Each row is a point. Each copy is the shape, with its points in the same order, turned, moved and blurred by noise. Is it also mirrored, or only turned?

Shape:
[[-0.03 -0.48  0.09]
 [-0.35  0.37 -0.13]
 [-0.13  0.36 -0.25]
 [-0.59  0.19 -0.28]
 [-0.12 -0.31  0.51]
 [ 0.55 -0.36  0.66]]
Copy 1 (6 x 3):
[[ 0.12 -0.55  0.07]
 [-0.55 -0.08 -0.30]
 [-0.33 -0.06 -0.48]
 [-0.63 -0.37 -0.34]
 [ 0.02 -0.21  0.46]
 [ 0.61  0.12  0.46]]
Copy 1 is: only turned
Copy 2:
[[-0.18  0.28  0.56]
 [-0.35 -0.06 -0.38]
 [-0.09 -0.15 -0.25]
 [-0.54 -0.29 -0.17]
 [-0.39  0.68  0.27]
 [ 0.28  0.89  0.46]]
Copy 2 is: only turned
Copy 3 (6 x 3):
[[-0.45  0.06 -0.09]
 [ 0.42 -0.42  0.07]
 [ 0.29 -0.45 -0.13]
 [ 0.08 -0.70  0.23]
 [-0.31  0.35  0.16]
 [-0.20  0.73 -0.52]]
Copy 3 is: mirrored

Shape:
[[ 0.15  0.53 -0.26]
 [-0.48 -0.21 -0.53]
 [-0.32  0.71  0.19]
 [ 0.20 -0.23  0.26]
 [-0.53  0.14  0.23]
 [ 0.55  0.06  0.05]
 [ 0.32  0.17 -0.56]
 [ 0.53 -0.40  0.40]]
Copy 1 (8 x 3):
[[-0.32  0.19  0.20]
 [ 0.18  0.62 -0.61]
 [ 0.34  0.25  0.51]
 [ 0.15 -0.38 -0.36]
 [ 0.63  0.19 -0.01]
 [-0.23 -0.38 -0.14]
 [-0.55  0.22 -0.23]
 [-0.02 -0.73 -0.35]]
Copy 1 is: mirrored
Copy 2, 8 rows:
[[-0.25  0.09 -0.50]
 [ 0.66 -0.26 -0.58]
 [-0.02  0.71 -0.29]
 [ 0.07 -0.27  0.29]
 [ 0.49  0.36 -0.06]
 [-0.37 -0.35  0.05]
 [-0.19 -0.37 -0.59]
 [-0.10 -0.53  0.50]]
Copy 2 is: mirrored

Shape (7 x 4):
[[ 0.22  0.19  0.08  0.34]
 [ 0.09  0.18 -0.68 -0.45]
 [-0.03  0.25 -0.27  0.25]
 [ 0.00 -0.67  0.49 -0.23]
 [ 0.23 -0.26 -0.77  0.08]
 [-0.05  0.23 -0.16  0.20]
 [ 0.46  0.01  0.99 -0.14]]
Copy 1, 7 rows:
[[ 0.15 -0.38  0.20 -0.18]
 [ 0.08  0.09  0.37  0.78]
 [-0.14 -0.32  0.30  0.15]
 [ 0.15  0.32 -0.70 -0.16]
 [-0.04 -0.44 -0.09  0.78]
 [-0.09 -0.25  0.27  0.04]
 [ 0.81  0.20 -0.18 -0.72]]
Copy 1 is: only turned
Copy 2 (7 x 4):
[[ 0.43 -0.26  0.29  0.16]
 [-0.21  0.64 -0.13  0.07]
 [ 0.19  0.12  0.20  0.26]
 [-0.08 -0.65 -0.72 -0.37]
 [ 0.27  0.38 -0.49  0.38]
 [ 0.01 -0.06  0.25  0.25]
 [ 0.33 -0.71  0.09 -0.91]]
Copy 2 is: only turned
